Each row is a point. Before rounding, the points of a table are all equally far from one centre. They may lie mostly on one side of it. Where is the centre, to within rounding?
In the rows, 128 means zero.

Points:
[[182 136]
 [108 152]
 [144 172]
 [114 103]
 [125  96]]
Centre: [142 132]

Points (10 x 6):
[[ 94 125 154 151 175 152]
 [ 77 125 126 158 163 140]
 [104 139 128 180 141 115]
 [140 110 126 176 167 133]
 [121 131 148 136 184 151]
 [ 80 141 128 143 164 150]
 [ 96 132 139 144 179 126]
 [ 95 142 125 130 176 143]
 [ 98  92 150 155 159 161]
 [ 83 116 106 149 154 159]]
Centre: [118 122 132 143 139 141]

Points:
[[102 141 167 116 109 111 171 120 158 132 170]
 [ 87  95 141 131 131  60 114 115 143 106 173]
 [ 96 132 120 114  99  60 116  86 150 115 161]
 [ 76 130 123 141  97  85 160 146 155 131 150]
 [ 92 120 133 107 132  68 141  66 128 118 156]
 [ 81 139 120 141 159  99 100 144 142 126 153]
 [ 89 113 137 136 104  95  97 119 124 135 174]
 [111 119 125 160 142  71 102 123 124 120 158]
 [ 87 120 133  90 114  86 134 137 120 117 180]
 [128 140 145 137  82  90 121  96 146 123 150]
 [ 89 111 136 143 131  76 122  86 138 128 187]
 [ 93 117 116 168 120  98 143 120 144 155 165]
 [ 89 145 114 123 100  96 101 118 157 120 175]
 [ 98 144 104 130 112 116 147 105 173 132 175]
 [104 137 112 149 110 105 130 107 117 147 173]
 [108 120 145 168 125 106 133 125 137 124 183]
 [ 75 123 158 125 132  89 133 117 121 147 185]]
Centre: [103 125 135 122 131  95 135 115 147 125 143]

Points, 17 rows:
[[154 153 152 150 135 128 120  59 112 156 109 118 157 154]
 [173 148 137 140  97 103 120  83 135 154  81 114 126 145]
 [128 154 141 159 132 105  96  78 142 117 110  98 152 122]
 [137 148 137 171 141 107 151  86 105 177  62 105 145 129]
 [164 127 121 167 121 133 100  79 114 158  87 125 123 129]
 [148 147 139 179 124  92 113  97 152 173  91 111 155 135]
 [137 155 125 177 120 108 117  73 123 158  74 110 150 127]
 [167 142 128 155 128 114 104  94 133 165  87 111 120 158]
 [117 137 145 146 107 158 123  78 128 166  82 109 133 147]
 [135 156 158 156 151 135 107 101 101 187  85 128 137 136]
 [135 144 153 150  99 108 125  83 111 153  60 138 147 136]
 [128 147 131 165 106  91 131  99 124 116  77 116 128 162]
 [144 103 159 166 102 132  95  94 109 148  83 106 118 127]
 [145 139 116 174 125  95 110  73 126 153  89  99 138 134]
 [175 126 147 162 121 104 128  84  96 139 110 155 169 136]
 [131 156 164 153 133 114 118  70 135 154  90  93 159 142]
 [156 116 140 154 120  79 102  82 119 151 109 106 149 154]]
Centre: [139 135 142 146 121 121 140 124 112 144 116 109 144 121]

Points, 31 rows:
[[128 136 110 126 182 159 172 128 140 156 103 116 106  88 138 101 106 134
  133 167 177 124 108 110]
 [116 134 151 148 158 161 176 121 157 148  96 117 103  80 134 118 108 206
  146 172 164 131 121 100]
 [130 150 152 126 158 126 192 126 154 159  99 129 122  91 116 124 103 178
   90 141 180 133 122  96]
 [128 137 130 148 146 153 177 126 125 167 111 149  99 101 131 125 102 178
  110  85 155 125 120  95]
 [132 147 138 156 167 140 172 148 127 146 113 119 111 104  87 106 107 183
  125 149 152 113  93 113]
 [147 160 122 135 140 146 181 144 152 158 115 140 120 114 152 105 118 190
  106 166 164 120  95 123]
 [146 135 129 139 144 158 216 125 140 133 105 122 108  86 137 117 107 150
  105 155 148 109 123  99]
 [121 146 143 136 140 140 210 156 166 148  94 101  79  94 123 124 125 185
  128 139 169 121 108 110]
 [146 117  94 147 147 141 197 141 145 164 113 112 114 120 104 113 114 168
  106 135 148 134 132 109]
 [142 149 153 151 168 158 167 124 163 147 118  98  86  88 135 115 128 175
   98 141 154 132 106 138]
 [124 126 137 174 151 120 201 108 115 155  97 108  99  98 130  98  78 168
  142 152 163 107  98 115]
 [153 151 148 125 132 133 203 121 158 135 126  94 102  84 144 108 128 199
  132 134 148 162 114  89]
 [144 139 142 161 181 164 164 117 132 100 110 124 101  76 120 126 148 159
  167 122 144 117 120  93]
 [131 119 134 147 146 154 162 127 110 126  94  94  88 122 114 116  82 174
  122 119 168 137  77  94]
 [138 163 150 141 159 135 179 112 172 158  94 113 114  87 109  93 155 168
  117 128 171 113 113 109]
 [136 152 122 140 141 151 185 124 129 144  97 125  90  96 123  87 102 167
  111 139 133 150 147 109]
 [ 89 127 141 100 180 158 205 113 168 124 108 116  96 109 126 132 117 155
  163 142 174 131 114  81]
 [113 116 121 130 166 138 203 100 148 161 121 124  87  99 121  97  85 181
  124 110 161 131 102 106]
 [168 159 169 160 171 137 187 134 122 134 125 124  84 118 134 122  92 166
  143 141 145 112  92 123]
 [114 156 155 156 141 152 197 121 144 107 102 131 113  90 136 108  97 189
  133 160 173 151 137 122]
 [144 130 130 122 143 148 187 122 125 160 113 105  75  88 108 110 139 161
  127 137 130 131 120 104]
 [138 127 124 141 149 114 189 101 148 150 126 112  89  66 101 119 108 168
  131 126 160 139  95 108]
 [117 153 136 151 170 164 165 145 122 137 119 127 102 104 103 104 101 180
  114 143 160 114 105 123]
 [101 141 129 175 175 157 148 113 142 143 101 117 106  84 129 116 114 157
  122 140 122 131  99 121]
 [151 148 110 127 148 129 170 138 126 165 113 120  75  88 129 124 121 163
  121 144 152 153 105 102]
 [132 147 127 135 122 151 174 131 124 132 105 121  81 105  89 117 144 164
  115 122 162 115 102 116]
 [138 147 119 143 137 157 175 109 131 135 102 133 103  93 130 108 119 200
  147 134 176 121  99 154]
 [106 172 147 119 133 128 149 140 123 166  83 138 103  83 135 128 121 158
  122 126 156 110 106 103]
 [120  96 160 159 176 137 160 120 131 152 102 122 105  96  89 106 119 166
  130 160 135 131 130 106]
 [105 163 141 127 149 163 159 134 134 127 104 121  88 113 104 141 138 166
  135 130 173 114  81  88]
 [169 115 147 158 190 150 181 121 127 131  92 134 120 121 111 132 115 163
  153 134 174 126 105 130]]
Centre: [122 125 139 136 148 111 155 119 149 121 118 114 111 132 152 116 122 163
 143 128 159 116 128 106]

Points:
[[153 101  80 118 122 149 148 141 117 114 143 113 121  92 149 135 151  94
   77 150 125 181 122 121]
 [168  78  92 101 140 142 126 125 119 122 131 126  95 101 135 105 159 102
   87 135  87 168 111 139]
 [162  82 130 120 135 147 132 134  98 110 164 120  87 100 148 118 178  99
   71 137 108 153 137 129]
 [173  84  78 117 128 152 133 134  99 115 163  98 106 112 141 119 148  98
   87 155 119 173 111 122]
 [153  85 117 115 132 146 137 124 105 117 144  95  94 138 152 113 177  85
   64 127 110 173 139 129]
 [172  85 109 123 118 156 142 134 115 101 154 101  95 109 136 120 156 111
   76 147  99 180 118 133]
 [170 108  84 115 111 142 157 128 106 123 162 102 113 107 136 111 138 100
   69 132 115 184 128 135]
 [172  86  95 107 128 135 127 130  91 133 144 111  95 102 155 105 150  83
   60 146 121 158 119 134]
 [160  83  96 121 119 140 133 135 113 112 149 130  76 117 142 108 154  95
   64 156 106 152 139 120]
 [174  89  86 111 122 149 134 135 107 124 160 102  81 106 152 108 152  89
   96 145  97 156 113 146]
 [148  95  96 118 129 156 115 130 105 107 145 100 101 117 134 116 166  95
   61 134 122 176 120  98]
 [159  89  83 121 115 155 140 135 103 115 143 112 105 104 151 103 166  88
   77 155 118 171 122 131]
 [137  91  84 125 132 153 103 131  89 122 146 120  89 114 153 106 151 112
   66 145 111 181 122 133]
 [157 100  81 113 116 157 117 120 101 115 136  88  96 123 157 128 168  88
   93 163 121 140 122 129]
 [137  82  98  86 116 147 135 133 106 103 154  95 103 109 159 102 159  98
   62 144 116 153 127 143]
 [150  85  94  99 119 155 137 138 113 125 153 107  94 104 141 117 171 116
   66 148 118 171 137 136]
 [173  99 121 101 122 152 119 144 118  96 135 116 108 114 134 107 157  75
   91 164 114 167 129 120]
 [150 105  93 108 108 154 129 127 116 129 123  90 100  91 157  99 156 104
   70 153 110 173 107 132]
 [176  89 110 121 123 169 137 124  95 113 140 101  98 100 145 122 162  91
   84 146 102 175 136 130]
 [155  90  99  97 144 146 142 140 112 116 156 110  98 117 142  97 167  84
   80 165  98 164 138 123]
 [167  92 101 114 116 156 145 131 115 116 125 127  89 112 156 122 159 106
   59 147 112 176 107 135]
 [147  92 103 121 129 146 143 132 124 123 137  95  80  95 134 114 164  88
   84 142  92 173 126 120]
 [154 119 116  94 124 156 134 121  97 126 137  87  97 119 144 124 182  92
   76 140 123 179 131  95]
 [173  90  80 122 134 126 112 136 112 129 142 102  97 117 149 113 150  92
   91 145 124 165 131 142]
 [153 105  93  99 116 155 113 145 117 113 147 109 100  88 157 102 157 114
   76 153 121 175 115 108]
 [159  91  97 135 126 129 116 150 109  92 142 113 108 109 135 121 147  90
   69 153 115 144 127 128]
 [163  74  97 116 122 141 123 147 105 127 142 103 101  92 162 123 151  85
   84 160 100 163 124 133]
 [154  82 102  97 155 153 118 137 122 129 140 111  94 122 150 108 168 102
   68 154 114 171 131 109]
 [163  95  99 115 116 152 117 143 129 116 152 130  95 105 156 108 145  87
   75 160 111 180 129 128]]
Centre: [138 113 125 111 125 143 134 127 106 133 144 119 117 127 152 119 134 112
 100 134 108 145 118 119]

Points (28 x 24):
[[161  78 118 177 107 139 161 117 114 118 194 132 134 149 133 142 172 156
  104 129 109 129 138 136]
 [142  89 118 179 106 131 128  85 106 136 186 115 140 139 121 131 181 119
  136 162 109 152 125 151]
 [165  88 109 168 122 148 133  84 127 121 201 115 121 124 143 137 172 133
  106 144  99 123 134 132]
 [149  83  97 184 107 132 139 104 120 104 188 133 135 126 131 156 174 137
  124 149 114 150 111 129]
 [153  82 132 167 104 152 156 111 107 119 180 147 118 121 142 148 175 129
  104 134  81 138 140 125]
 [158 113 111 199 114 106 118  99 124 125 170 122 130 118 113 122 202  99
  109 134 119 127 150 150]
 [142 105  92 184 114 152 149  89 115 169 144 151 121 111 125 124 184 122
  105 162 111 130 133 135]
 [168 100 101 167 101 114 153 115 112 142 186 134  97 122 131 137 182 151
  122 136 118 135 134 152]
 [133  95  89 159  91 113 137 116 102 111 169 166 143 148 109 130 175 128
  102 119  84 139 125 134]
 [158  95  82 175 113 141 150 112 122 119 194 156 137 146 146 120 171 133
  102 146 133 122 141 158]
 [165  94  94 194 105 153 151  79 115 118 179 127 151 145 126 127 176 133
  117 140 106 147 158 154]
 [162 108 108 186 104 129 156 121 124 140 193 146 125 123 134 133 190 113
  129 142 117 142 129 136]
 [139  75 121 205 132 135 152 115  99 105 179 123 118 130 146 125 163 130
  113 128 119 145 161 148]
 [165  97 122 177 119 144 175 119 108 114 180 139 129 115 152 134 180 111
  117 154 118 153 133 149]
 [143  84 123 172 113 155 151 109  96 118 175 151 152 152 126 159 143 130
  110 153 100 173 142 130]
 [146  87 116 181 111 142 128  93 144 105 181 123 123 130 131 124 181  99
  122 144 114 157 153 138]
 [130 101 100 149  94 139 144  94 135 137 143 111 106 111 144 147 140 106
  141 136 127 144 153 159]
 [131  82 120 167  87 117 154 107 112 121 183 140 149 115 128 117 190 118
  110 148 112 127 130 147]
 [144  86 113 188 123 136 144 111 109 143 183 133 119 154 119 156 176 144
  132 149 100 128 156 154]
 [131  80 101 184 104 127 146 109 125 134 199 129 134 123 145 153 158 116
   94 148 101 146 133 147]
 [146  98  93 191 115 159 139  80 126 115 183 148 136 109 131 132 187 119
   90 141 119 165 130 134]
 [171  91 124 199  99 139 157 108 114 124 185 137 131 115 143 129 165 135
  117 119 125 169 143 148]
 [165  97  98 185 109 151 132 116 118 135 182 124 129 133 153 140 175 125
  129 146 107 157 114 129]
 [161 106 107 146 108 138 155 115 107 133 207 123 126 131 137 137 167 138
  130 120 117 167 152 162]
 [149  96 114 194 121 141 138  95  98 111 188 132 114 132 146 125 197 144
  133 152 101 151 130 146]
 [163  96 119 150 121 137 131 103 145 138 175 110 120 108 155 166 169 108
  105 152 119 152 117 143]
 [126 101  89 173 121 135 119 107 136 137 196 144 134 106 129 156 186 113
  115 161 119 154 138 146]
 [140  88 108 200  94 117 144  90 107 137 195 146 131 117 147 142 172 141
   96 147  96 157 131 145]]
Centre: [132 137 123 161 129 122 133  99 122 123 146 138 143 130 142 136 158 143
 106 131 114 143 142 145]
